Every row gives one point. Any point is a mix of the corners, with weights that add up to 1. It lies inside the corners' shape when no weight is negative. Say inside or outside, and name the corners with a negative weight.
(in the rows, 128 means zero)

Corners:
(1): [98 18 83]
(2): [111 148 196]
(3): [144  82 178]
(4): [183 215 140]
Points:
[126  50 163] -> outside (4)
[135 148 141] -> outside (3)
[107  74 128] -> inside
[120 116 174] -> inside
[127 119 122] -> outside (3)
[133 101 124] -> inside
[105  38  94] -> inside
[137  63 110] -> outside (2)

Corners:
(1): [116  79 123 111  91 134  99 135 100 105 101]
(2): [138  25 108 148 187 106 175  63 154 122 114]
(3): [179 140 118 128 101 101 146 147 130 190  92]
(4): [111 155 145 161 157  92  89 175 132 182 133]
(5): [113 197 172 126 145 132 117  81  65  82 177]
(6): [131 199 169 134 121 165 126 140 152 129 109]
(7): [143 135 190 138 156 168 156  94 117 124  55]
(8): [102 114 100 207 102 206  79 152  84 129  86]
(9): [198 188 180 182 183 115 134 183  72 116 155]
(10): [ 92   7 128 136  94 187 160  83 159 227  78]
(11): [164 183 134 101 157 180 100 154  93 178 115]
(12): [102 140 102  94 162  53 189 140  47 142 205]
Points:
[134 115 140 132 133 156 143 112 107 144 111] -> outside (4)
[148 168 157 120 137 112 133 170  99 157 133] -> outside (2, 5, 8)
[ 97 110 148  96 144 132 143  79 124 137 121] -> outside (3, 8, 9)
[142 128 139 143 137 132 136 128 119 149 103] -> inside
[153 163 139 120 144 157 117 144 106 162 115] -> inside
[123  98 135 145 131 129 142 114 126 149 113] -> outside (11)

Corners:
(1): [176 185 119 131 106 139 126 154 163  97 139 247 105 158 105  91 181  87
 131 125]
(2): [116 168 104 170 134  98 138 184 166  81 105 168 131 103 163 164  91 198
 226 167]
(3): [157  87  80 115 213 183  62  67 175 141 138 110 192 159 134  85 247 111
 105  60]
(4): [142 150 137 182 174 132 146 133 167  71 103 149 147 104 123 144 186 210
  97 132]
(5): [101  88 155  86 109  65 160 142  88  89 196 117 117 104 180 148  54 147
 110 115]
(6): [178 181 136 125 145 215 101 128 155  95  85  78 195 139 150 104 206 108
  90  73]
(7): [123 132 151 180 120 114  55 215 109  94 156  94 112 133  99 173 141 198
 157 215]
(8): [112  69 151  88  64 102 230 113 120 122 140  79 104  84  94  90  50 162
 129 123]
(9): [117 124 114  71  44   8 197 119 134 121 165 108  90  64 199  63  72 131
  70 145]
(10): [155 146 140 225 152 179 123  96 220  32 110 151 144 103  88 122 155 131
 195 157]
(11): [ 72  95 133 162  74 119 150 167 122  78 110 147 159 136 168 143 112 148
 146 192]
(12): [140 194 125 116 189 127 127 126 122  79 119 136 194 194  78 101 239  67
 121 170]
(13): [200 152  70  94 124 132 158 133 171  72 149 137 166 138 107 111 209 103
 109 134]
(14): [169  81 126 151 200 135 104 130 107  41  26 160 174 161  49 111 173  79
 109  77]
(15): [249 183  86 186 179 194 133  97  85 131 104 152 161 147 118  74 231 101
  98  93]
(16): [164 137 111  90   9  39 153  67  89 140 110 141 142 104 132 105 131 150
 132  76]
(17): [183 124  84 145 142 156 106 103 120  44 147 129 148 210 142  55 153 172
 100  53]
(18): [146  42 171 124  57  51 153 129  85 118 147  74  78 131 176 132 127 180
 188 110]
(19): [ 68  71 112  77 108  80 165 106  82  46 134 104  74  48 160 125 123 155
 139 102]
(20): [110  76 142 129  58  83 162  98  89 118 119  82  49 163 191 220  44 180
 168 130]
(21): [ 84 151  89 144  69  30 170 141 127 110 172 132 108 105 139 125  94  92
 102  54]
Points:
[144  99 127 124 112 111 135 123 114 104 126 124 115 121 131 142 114 126
 148  92] -> outside (4, 9, 11, 12, 17)
[140 115 105 115 111 105 142 123 116  94 135 113 134 137 143 117 137 135
 125 107] -> outside (1, 4, 10)
[148 135 110 129  95  97 145 115 119 103 129 132 134 125 133 114 140 133
 124 100] -> inside
[141 128 121 140 120 125 134 127 128  87 124 136 133 135 125 128 147 140
 143 119] -> outside (9)
[136 136 128 137 113 130 133 129 131  98 128 117 139 129 145 116 142 145
 127 116] -> outside (13, 14)

Corners:
(1): [103 107 149 169 131 150 131 126   7 160 126 167 113 119 155 120  91 116
 118 139]
(2): [147 124 125  97  93 120 114 150 159 110 122 122 162 144 155 146 167 119
 163 117]
(3): [142 142 127  92  91 137 135 145 183  91 109 124 149 101 116 139 130  93
 129 165]
(4): [110 166 117 200 111 143 132 119  51 155 105 139 145 128 136 117 124 111
  92 121]
(5): [145 137 153 128 136 163 116 109 163  91 114 118 108 145 148 111 140 123
 152 133]
(6): [125 114 142 178 114 156 111 112  62 166 152 167 108 148 102  90 126 104
 101 135]
(7): [114 129 100 169 136 144 132 107  44 167 154 160  97 133 139  87 103 125
 107 169]
(8): [128 158 145  98  95 121 125 128 152 133 144 119 109 132 131 170 147 102
 117 123]
(9): [152 127 134 130 130 127 166 146 190  95 142 117 144  96 138 127 145 104
 153  99]
(10): [167 158 171 117 120 137 100 165 148  98 154 104 166 131 150 149 128 144
 136 130]
(11): [125 112 149 115 118 159 172 137 172 114 107 146 111 181 118 103 113 125
 124 114]
(12): [ 91 110 120 160 159 147 116 103  53 168 126 120 130 135 113 119 107 104
  87 141]
(13): [130 151 126 126 131  63 108 159 173 105 122 114 137 106  92 180 144 141
 181 125]
(14): [100 146 150 120 108  94 102 138 220 123 135 128 147  88 124 114 150 168
 153 134]
(15): [135 134 118 184 157 113 127 127  48 138 103 194 129 129 133 104 146 142
  72 142]
(16): [151 144 133  91 120 140 136 117 135 124 110 123 138  99 111 122 118 160
 158 101]
(17): [124 147 175 121 105 150 166  88 148  78 151 121 144 185 136 105 133 106
 126 163]
(18): [155 129 147 113  99 115 113 108 199 142 117 122 141 127 152 158 124 119
 136 136]
(19): [131 143 120  93 144 151 121 115 133  90 143 173 140 190 124 116 117  65
 146 128]
(20): [128 132 136 113 107 160 139 124 190 117 126 134 151 116 134 172 153 149
 155 126]
(21): [132 121 108  88  86 119 101 122 187  86 142 129 147 140 124 179 106 142
 133 114]
Points:
[129 134 136 128 116 128 126 128 144 121 129 134 133 136 130 136 132 120
 130 133] -> outside (16)
[151 122 135 111 112 134 137 129 153 125 133 128 132 151 123 142 136 133
 129 117] -> outside (1, 3, 4, 5, 14, 19)
[135 135 135 117 105 169 132 118 148  94 129 149 147 157 135 107 137 138
 131 136] -> outside (1, 8, 9, 12, 13, 18)
[127 137 137 125 112 127 119 128 150 119 132 133 140 128 131 132 131 129
 133 130] -> inside
[133 136 135 127 114 144 126 122 119 127 122 140 135 134 132 121 127 124
 121 133] -> outside (9, 13)
[138 142 139 105 120 127  94 121 172 104 149 130 145 154 133 146 143 116
 133 158] -> outside (1, 4, 9, 11, 16)
[132 131 137 126 119 135 124 124 125 126 127 137 133 130 134 133 122 123
 132 130] -> inside
[131 126 138 136 144 126 133 130 114 130 120 125 134 119 132 110 128 127
 127 143] -> outside (4, 6, 8, 19, 20, 21)

Corners:
(1): [138 170 129 103 120  96 143 131 130 128  82 107 129 153 124 206  97 118
 139  69]
(2): [186 116 108 154  89  63 162 166 156 113 110 124 120 162 109 105 167  96
 140  55]
(3): [129 200 138  78 153 104 169 100 111 147  89 167 128 108  63 122 106 113
 104 140]
(4): [194 144 125  95 114 149  56 156  92 175 212  23 146 110 162 122 158 158
 151  73]
(5): [168 178 137  57 115 110 100  72  92  95 161 111 163 104 110 123 122 174
 121 110]
(6): [ 73 202  92 107 132 115 155  98 152 117 143 208 142 104  83 159 105 143
  76 156]
(7): [ 93 176  88 108 161 169  94  43 105 120 108 177  71 116 112 153  52 128
  57 179]
(8): [112 156 134  91 131 150  67  95 129 159 141 108 156 102 127  97 140 161
 163  72]
(9): [ 80 164 121  70 127 131 155 131 135 138 166 216 131 143  83  77  58 108
  83 153]
(10): [ 89 221 140  81 125 129 111 138 147 130 138  89 168 121 111 101 107 155
  57  99]
(11): [110 138 115 122 104 135 187 160 174 100  88 135 141 176  50 173  87 108
 136 119]
(12): [151 167  98 122  79 134 143 155 178  90 121 125 140 117 191 129 102 109
 150 148]
(13): [129 105 128 139 106  84 137 153 162 105  97 128 116  90 125 159  78 107
 144 136]
(14): [119 120  65 142 100  97 170 151 100 104  78 133 115 183 108 140  96 134
 159 133]
(15): [202 124 136 172  99 158  84 174  87 133 136 166 138 121 173 123 156 177
 142  99]
(16): [ 39 215 109 108 169 139 125  99 111 141  94 169 186 140  72 155  79  65
  53 170]
(17): [194 121 175 129 184 125  94 118  72 169 189  83 147 149 173 116 135 173
 159 128]
(18): [140 162  94 203 138  96  81 182 161 144  79 162 111 129 114 115  77  66
 184 164]
(19): [187 138  99 133 159 161  98 167 137 106 139  86 155  81 156 116 146 196
  97   7]
(20): [210  86 113 132 189 126  41 180 117 141 133 154 112 111 205 130 134 193
 137 155]
(21): [137 144 133 145 108 122 169 195 136  61 112 164  74 150 139 165 135  99
 141 148]
Points:
[142 147 116 127 126 121 127 145 132 115 113 132 123 131 125 139 100 122
 126 128] -> outside (6, 8)
[145 154 116 127 132 119 116 138 129 123 117 133 129 124 126 136 116 131
 128 122] -> outside (9)
[122 162 115 119 125 123 129 135 137 120 113 137 142 127 122 143 101 114
 118 129] -> inside
[117 169 112 114 118 127 133 128 134 116 113 144 130 129 108 139 100 119
 113 120] -> outside (17, 20)
[117 150 115 125 112 105 153 110 125 125  87 169 128 153  98 138  78  91
 140 147] -> outside (4, 6, 10, 19, 20, 21)
[146 147 107 118 136 130  89 122 122 142 145 131 135 129 125 119 121 169
 126  99] -> outside (3, 12, 13, 16, 21)
[154 139 116 135 134 131 108 153 120 117 128 123 128 131 151 152 112 146
 130 131] -> outside (2, 3, 8, 9)
[151 162 124 128 128 129 100 138 124 135 144 122 140 132 139 136 131 137
 130 120] -> outside (3, 9, 13, 14, 19)

Corners:
(1): [ 66  48 110 144 119 141 125 147 150 116  83 114 112 121 135  90 176 205
 171  80]
(2): [ 45 141  97  80 138 122 164 147 232 185 135 147 128 155 116  98 148 110
 115 142]
(3): [130 146 169  87 152 159 125 137 140 164  92 194 128 147 101  77 157 164
 115 144]
(4): [123 148 123 112 105 105  92 110 170 159 116 138 168 168 137 129 162 168
 132  77]
(5): [128 115 143  75 152 182 118  80 164 136 130 162 143 141 140  75 159 134
 136 127]
(6): [116 128 177 121 132 108  89 119 145 107 122 100 161 161 149 153 135 178
 138 135]
(7): [184  98 157 110 130 174 149  90 122 111  63 133 163 148 143 111 172 211
 146 164]
(8): [ 84 101 107  83 133 108 123 131 130 127 100 148 117 124 142 115  87  95
  95  76]
(9): [130 138 129 100 127  85 109 189 171 122 146 120  97 123 147 127 121 103
 113 108]
(10): [121 136 179 112 183 144 158 144 156 103 118 109 141 135 111 101 138 122
 107 101]
(11): [121 100  81 164 113  86  44 151 101 148  92 156 185 103 172 113 106 104
 115  91]
(12): [140 178 133 107 167 138 106 149 133  88 170 114 138 130  70 130 117  94
 145 180]
(13): [153 144  55 169  83 134 100 209  69  82 135 111 102 185 173 126 151 142
 139 121]
(14): [126 144 125 174  75 126 151 101 149  58 162  97 131 137 144 119  91 126
 249 184]
(15): [112 114  30 143 116 197 115  83  69 193 155  96 108 139 161 142  91 109
 195 104]
(16): [167 116 157 153 141 133 140 136 149  98 102 162 117 100 174 166 139  92
 179 119]
(17): [165 123 163 165 112 173 129  38 139 101 147 130  86 104 167 150 144 156
 182 131]
(18): [100 107 135 102 149 112 175 123 126 118 144 137 118  76 126 115 154 136
 158 146]
(19): [ 86 144  56 124 159  64  70 207  88 165  55  94 118  96 165 105 152  95
  72 101]
(20): [119 168 173 144  89 170 129 101 167  94 122 150 166 102 151 128 141 169
 196 123]
(21): [ 98 127 179 152  57  94 150 149 201 109 127  71 142 174 125 151 148 113
 173 134]
Points:
[ 98 127  97 101 143 148 128 133 138 138 115 126 120 121 137 102 152 148
 123  95] -> outside (3, 6, 11, 14, 16, 21)
[134 118 125 135 136 123 137 147 134  90 133 134 111 128 137 117 127 132
 143 148] -> outside (4, 5, 15, 19, 20, 21)
[128 121 131 129 127 133 118 130 132 121 115 129 131 125 145 123 136 136
 148 116] -> outside (2)
[114 130 117 129 120 141 122 132 145 125 135 125 132 143 140 121 117 119
 160 115] -> outside (7, 17, 18, 19)
[122 129 145 118 121 134 119 128 155 116 117 126 140 147 130 108 147 146
 140 132] -> outside (15, 16, 18)
[122 116 104 141  99 141 114 119 131 139  96 132 135 143 162 118 145 143
 152 115] -> outside (6, 9, 10, 12, 18)
[120 120 124 127 126 137 121 124 137 121 114 129 137 132 142 114 141 142
 149 125] -> outside (9)
[115 116 122 129 124 127 110 134 138 126 109 128 139 128 144 115 142 144
 144 115] -> inside
[115 134 134 125 121 114 121 154 155 116 116 122 144 142 131 116 151 140
 141 124] -> outside (8, 15, 17)

Corners:
(1): [170 149 148  88 152 163 155 166 126 135 103 114 141 173 122 128 140 115
 184  88]
(2): [125  76 131  66 137  70  96 182  97  92  85 156  87 180 138 170  70  79
 139 101]
(3): [112 183 121 178  97 160 170  70 164  93 153 115 173  55 138 161  96  66
 103 163]
(4): [ 77 159 137 201 110 139 204  97 145 162 150  98 185  73 139 181  64  96
  94 135]
(5): [134 148 106 128 139  93 117 189 104  97 113  96 140 131  85  80 114 130
 114 127]
(6): [151 129 118 154 145 124 154 105 142 160 137 110 157 119 131  92 147 106
 137 105]
(7): [133 106 150 111 108  98 143 110  99 119  64 166  69 157 151 149 105 109
 223 101]
(8): [120 161 134 178  89 198 138  91 143 174 138 140 124  88 140 181 124  71
  70 148]
(9): [171 190 105 153 144 173 181 104 117 160 146  92 137  81 161 107 158  86
  95 145]
(10): [ 93 114 202  62 147  89 110 124  68  87  44 153 100 126 179 168 101  86
 177  94]
(11): [149 184  70 121 135 156 129 106 167 176 163 104 134 113 153 122 127 132
 105 132]
(12): [172 111 135 137 185 138 140 129 161 135 108 100 109 110 113 123 154 148
 116 108]
(13): [138 156  71 128 171 134 135 110  89 144 161 109 139 141 100 103 152 144
  94  70]
(14): [123 100 171 102 150  79  81 170  72  64  52 135 111 224 160 165 124 125
 189  91]
(15): [126  97 181  88 178 119  82 175  89 113 121 109  83 195 139 131 124 132
 181 127]
(16): [169 143 133 157 169 146 151  99 124 145 162 113 145 143 120  81 136 160
  81 118]
(17): [103 134 136  82 170  57 149 177 118 100 166 139 100 135 143 109 140 140
 142  84]
(18): [143 156 139 149 150 127 151  99 136 150 142 123 152 117 103 176 137 106
  95 166]
(19): [191 116 167 158 117 167  66  89  44 180  95 203 124  72 185 249 112 134
 219 162]
(20): [141 206 111 192  74 125 161  40 131 155 187  71 154  44 133 149 125  80
  39 106]
(21): [180 124 111 114 118 160 182 110 163 161 167  77 176  99 109  85 164 138
 105 129]
Points:
[126 135 138 125 109 122 136 105 116 137 131 126 130 116 150 163 114 100
 144 105] -> outside (5, 9, 12, 16, 18)
[128 141 129 137 129 122 140 116 121 133 127 120 132 112 134 150 117 106
 122 126] -> outside (1, 16)
[142 135 135  97 166 115 139 158 120 118 128  99 126 161 122 114 133 130
 128  98] -> outside (3, 6, 7, 8, 19)
[139 138 137 134 137 132 138 114 121 132 125 121 130 124 140 147 125 109
 133 120] -> outside (5)
[135 146 128 133 141 128 150 123 135 126 135 109 135 120 127 126 127 113
 116 117] -> outside (19)
[137 136 121 136 141 125 142 118 124 131 123 125 133 118 130 129 125 120
 124 120] -> outside (1, 15, 20)
[131 133 139 126 147 118 145 132 123 121 126 111 129 135 129 125 127 113
 125 110] -> outside (11, 19)
